Rows are points. Each copy is the shape, with its points in the same order, stretched, turned, moved and blurred by noise. Is it also mirrored, or only turned?

Shape (8 x 3)
[[-0.37 -0.32  0.23]
 [-0.10  0.00 -0.55]
 [ 0.39  0.00 -0.22]
 [-0.46 -0.43  0.04]
 [-0.50 -0.04  0.07]
 [-0.03 -0.09  0.52]
 [ 0.50  0.33  0.30]
 [-0.09 -0.14 -0.01]]
Copy 1 (8 x 3)
[[-0.40  0.65 -0.09]
 [ 0.34  0.27  0.35]
 [-0.06 -0.20  0.36]
 [-0.29  0.85 -0.09]
 [ 0.02  0.62 -0.25]
 [-0.52  0.17 -0.34]
 [-0.25 -0.55 -0.24]
 [-0.18  0.36  0.04]]
Copy 1 is: mirrored
Copy 2 (8 x 3)
[[-0.44 -0.46 -0.49]
 [ 0.48  0.20 -0.62]
 [ 0.53  0.03  0.18]
 [-0.30 -0.48 -0.75]
 [-0.36  0.01 -0.59]
 [-0.43 -0.40  0.20]
 [ 0.16  0.08  0.80]
 [ 0.02 -0.21 -0.29]]
Copy 2 is: only turned
Copy 3 (8 x 3)
[[ 0.23  0.24  0.57]
 [ 0.30 -0.42 -0.25]
 [-0.09 -0.09 -0.31]
 [ 0.29  0.04  0.59]
 [ 0.53  0.09  0.33]
 [ 0.09  0.60  0.42]
 [-0.10  0.47 -0.28]
 [ 0.18  0.06  0.17]]
Copy 3 is: mirrored
Copy 4 (8 x 3)
[[-0.02 -0.65  0.00]
 [ 0.26  0.21 -0.50]
 [ 0.28  0.33  0.13]
 [ 0.10 -0.53 -0.20]
 [-0.09 -0.44 -0.32]
 [-0.10 -0.46  0.46]
 [-0.10  0.22  0.64]
 [ 0.11 -0.15 -0.01]]
Copy 4 is: only turned

Shape (10 x 4)
[[ 0.06  0.43  0.28  0.41]
 [-0.64  0.08 -0.05  0.12]
 [ 0.25 -0.04 -0.04 -0.22]
 [-0.03  0.18  0.25 -0.24]
 [-0.03 -0.48  0.05  0.50]
 [-0.26 -0.46  0.00  0.15]
 [-0.72  0.24  0.26 -0.33]
 [ 0.31 -0.02 -0.20 -0.23]
 [ 0.32 -0.07  0.50 -0.33]
 [ 0.59 -0.26 -0.49  0.51]]
Copy 1 (10 x 4)
[[ 0.50 -0.16 -0.14 -0.70]
 [-0.18  0.29 -0.24 -0.14]
 [-0.12  0.14  0.34  0.00]
 [-0.30  0.14  0.25 -0.34]
 [ 0.13 -0.32 -0.19  0.06]
 [-0.30 -0.07 -0.07  0.07]
 [-0.62  0.46  0.07 -0.36]
 [-0.08  0.11  0.47  0.03]
 [-0.32 -0.09  0.45 -0.34]
 [ 0.59 -0.21  0.26  0.20]]
Copy 1 is: mirrored
Copy 2 (10 x 4)
[[ 0.39 -0.15  0.39  0.53]
 [ 0.41 -0.19 -0.67  0.61]
 [-0.09  0.02  0.00  0.00]
 [ 0.32  0.28  0.11  0.09]
 [-0.02 -0.90 -0.47 -0.15]
 [ 0.07 -0.54 -0.69 -0.10]
 [ 0.80  0.34 -0.37  0.39]
 [-0.28 -0.07  0.07  0.06]
 [ 0.16  0.33  0.32 -0.45]
 [-0.72 -0.96  0.01  0.22]]
Copy 2 is: mirrored
Copy 3 (10 x 4)
[[ 0.07 -0.65  0.22  0.52]
 [-0.37  0.00  0.04  0.80]
 [ 0.12  0.17 -0.16 -0.17]
 [ 0.06 -0.09 -0.36  0.14]
 [-0.47 -0.17  0.57  0.45]
 [-0.56  0.11  0.26  0.40]
 [-0.36  0.00 -0.56  0.70]
 [ 0.31  0.32 -0.10 -0.14]
 [-0.02 -0.20 -0.39 -0.23]
 [ 0.24  0.16  0.81 -0.07]]
Copy 3 is: mirrored

Shape (8 x 4)
[[-0.20  0.23  0.37 -0.47]
 [-0.17  0.15 -0.06 -0.15]
 [ 0.38 -0.06 -0.30 -0.53]
 [ 0.63  0.01  0.43  0.14]
 [ 0.04  0.27 -0.64  0.26]
 [ 0.16 -0.31 -0.42  0.21]
 [-0.45 -0.03  0.34 -0.36]
 [ 0.56 -0.06  0.42  0.14]]
Copy 1 (8 x 4)
[[-0.13 -0.47 -0.07 -0.26]
 [ 0.04 -0.17 -0.21  0.03]
 [ 0.15 -0.57 -0.10  0.90]
 [-0.60  0.26  0.20  0.20]
 [ 0.23  0.15 -0.68  0.40]
 [ 0.44  0.28 -0.04  0.46]
 [ 0.11 -0.41  0.07 -0.38]
 [-0.52  0.32  0.18  0.11]]
Copy 1 is: mirrored
Copy 2 (8 x 4)
[[-0.49  0.07 -0.58  0.23]
 [-0.29  0.04 -0.15 -0.06]
 [-0.46  0.06  0.54  0.35]
 [ 0.10 -0.51  0.39  0.48]
 [-0.19 -0.19  0.61 -0.40]
 [ 0.33  0.08  0.68 -0.09]
 [-0.09  0.34 -0.71  0.11]
 [ 0.15 -0.41  0.38  0.45]]
Copy 2 is: mirrored

Shape (11 x 6)
[[-0.64 -0.13  0.54 -0.19 -0.33  0.24]
 [-0.22 -0.49  0.34  0.18 -0.37  0.03]
 [-0.04  0.74 -0.62  0.18  0.68  0.01]
 [ 0.01  0.14 -0.27 -0.14  0.85 -0.60]
 [-0.52 -0.39  0.15  0.09  0.28  0.10]
 [ 0.11 -0.21 -0.27  0.25  0.11  0.54]
 [-0.44  0.38 -0.22  0.15  0.17 -0.42]
 [-0.09  0.47 -0.40 -0.43  0.14 -0.42]
 [-0.06  0.37 -0.08  0.12  0.32 -0.08]
 [-0.26 -0.37  0.47  0.36  0.10 -0.05]
 [-0.41 -0.35 -0.46  0.10 -0.06  0.17]]
Copy 1 (11 x 6)
[[-0.22 -0.03  0.53  0.49 -0.11 -0.32]
 [-0.03 -0.29  0.31  0.30 -0.59  0.10]
 [ 0.05 -0.13 -0.30  0.28  1.06  0.26]
 [ 0.11  0.29 -0.47 -0.08  0.56  0.25]
 [-0.22 -0.03  0.02  0.45 -0.27  0.16]
 [-0.17 -0.51  0.20  0.25 -0.09  0.58]
 [ 0.33 -0.03 -0.02  0.37  0.30  0.02]
 [ 0.24  0.23 -0.01 -0.14  0.73  0.24]
 [ 0.05 -0.12 -0.05  0.21  0.54  0.00]
 [-0.18 -0.29 -0.03  0.51 -0.35 -0.01]
 [ 0.02 -0.34  0.25  0.49 -0.28  0.73]]
Copy 1 is: only turned
Copy 2 (11 x 6)
[[ 0.09  0.10  0.24  0.34 -0.80 -0.13]
 [ 0.00 -0.16  0.28 -0.25 -0.57 -0.32]
 [-0.20  0.16  0.23  0.05  1.28 -0.02]
 [ 0.11 -0.75  0.03  0.08  0.85 -0.45]
 [-0.44 -0.54  0.14  0.06 -0.22 -0.29]
 [-0.33  0.24 -0.19 -0.43  0.23 -0.13]
 [-0.07 -0.32  0.70  0.16  0.46 -0.03]
 [ 0.53 -0.26  0.28  0.09  0.68  0.14]
 [-0.02  0.11  0.20  0.10  0.50 -0.27]
 [-0.25 -0.19  0.23 -0.02 -0.34 -0.63]
 [-0.36 -0.43  0.31 -0.30  0.11  0.22]]
Copy 2 is: only turned

Shape (12 x 8)
[[ 0.34 -0.29  0.32 -0.16  0.29 -0.04 -0.27  0.36]
 [ 0.34  0.19 -0.43  0.14 -0.30  0.14 -0.05 -0.25]
 [-0.34  0.41  0.21 -0.19  0.25 -0.48  0.10  0.04]
 [ 0.25 -0.32 -0.49  0.01  0.27  0.29 -0.41 -0.13]
 [-0.27  0.24  0.08 -0.62  0.04 -0.36  0.14 -0.44]
 [-0.12  0.16  0.28 -0.14  0.30  0.17 -0.51 -0.04]
 [ 0.12  0.23 -0.50 -0.30 -0.45  0.25 -0.59 -0.25]
 [-0.35  0.16 -0.28 -0.24  0.01 -0.30  0.06 -0.38]
 [-0.39 -0.01 -0.14  0.20 -0.54 -0.27 -0.37 -0.01]
 [ 0.33 -0.44  0.21  0.18  0.21  0.33 -0.41 -0.05]
 [-0.23 -0.08  0.04 -0.20 -0.54 -0.42  0.13  0.33]
 [-0.19  0.00  0.30  0.15  0.18  0.31  0.15  0.39]]
Copy 1 (12 x 8)
[[ 0.02 -0.23 -0.08  0.00 -0.77  0.47 -0.26  0.16]
 [ 0.32  0.20 -0.08 -0.03  0.51 -0.11  0.79  0.23]
 [-0.26  0.42  0.11  0.34 -0.09 -0.34 -0.41  0.65]
 [ 0.25  0.32 -0.49 -0.32 -0.34  0.14  0.38 -0.35]
 [-0.25  0.47 -0.58  0.00  0.25 -0.30  0.04  0.66]
 [ 0.31  0.33 -0.26  0.13 -0.38  0.21 -0.41 -0.18]
 [ 0.81  0.50 -0.72  0.10  0.28 -0.19  0.70  0.21]
 [-0.17  0.50 -0.48  0.11  0.24 -0.60  0.30  0.35]
 [ 0.17  0.08 -0.16  0.81  0.02 -0.61  0.61  0.13]
 [ 0.09 -0.19 -0.16  0.04 -0.47  0.62  0.09 -0.46]
 [ 0.04 -0.40 -0.13  0.55 -0.12 -0.59  0.31  0.86]
 [ 0.13 -0.44  0.38  0.17 -0.17 -0.15 -0.47 -0.06]]
Copy 1 is: only turned
Copy 2 (12 x 8)
[[ 0.29 -0.14  0.76  0.25 -0.01 -0.10  0.25  0.36]
 [-0.64 -0.13 -0.36  0.10  0.33 -0.08 -0.43 -0.01]
 [ 0.31  0.37 -0.49  0.17 -0.85 -0.20  0.18  0.07]
 [ 0.10 -0.07  0.09 -0.18  0.82  0.38  0.14 -0.27]
 [-0.23  0.66 -0.78 -0.04 -0.58  0.19 -0.14  0.19]
 [ 0.12  0.22 -0.07  0.13 -0.06  0.04  0.62 -0.01]
 [-0.68  0.17 -0.69  0.39  0.73  0.15 -0.16  0.28]
 [-0.07  0.58 -0.79 -0.06 -0.21  0.18 -0.13 -0.17]
 [-0.42  0.40 -0.26  0.69  0.13 -0.31 -0.13 -0.21]
 [-0.12 -0.10  0.81  0.00  0.48  0.17  0.35 -0.24]
 [-0.17  0.24 -0.04  0.84 -0.48 -0.40 -0.51  0.35]
 [ 0.36 -0.31  0.16  0.53 -0.44  0.03  0.39 -0.08]]
Copy 2 is: mirrored
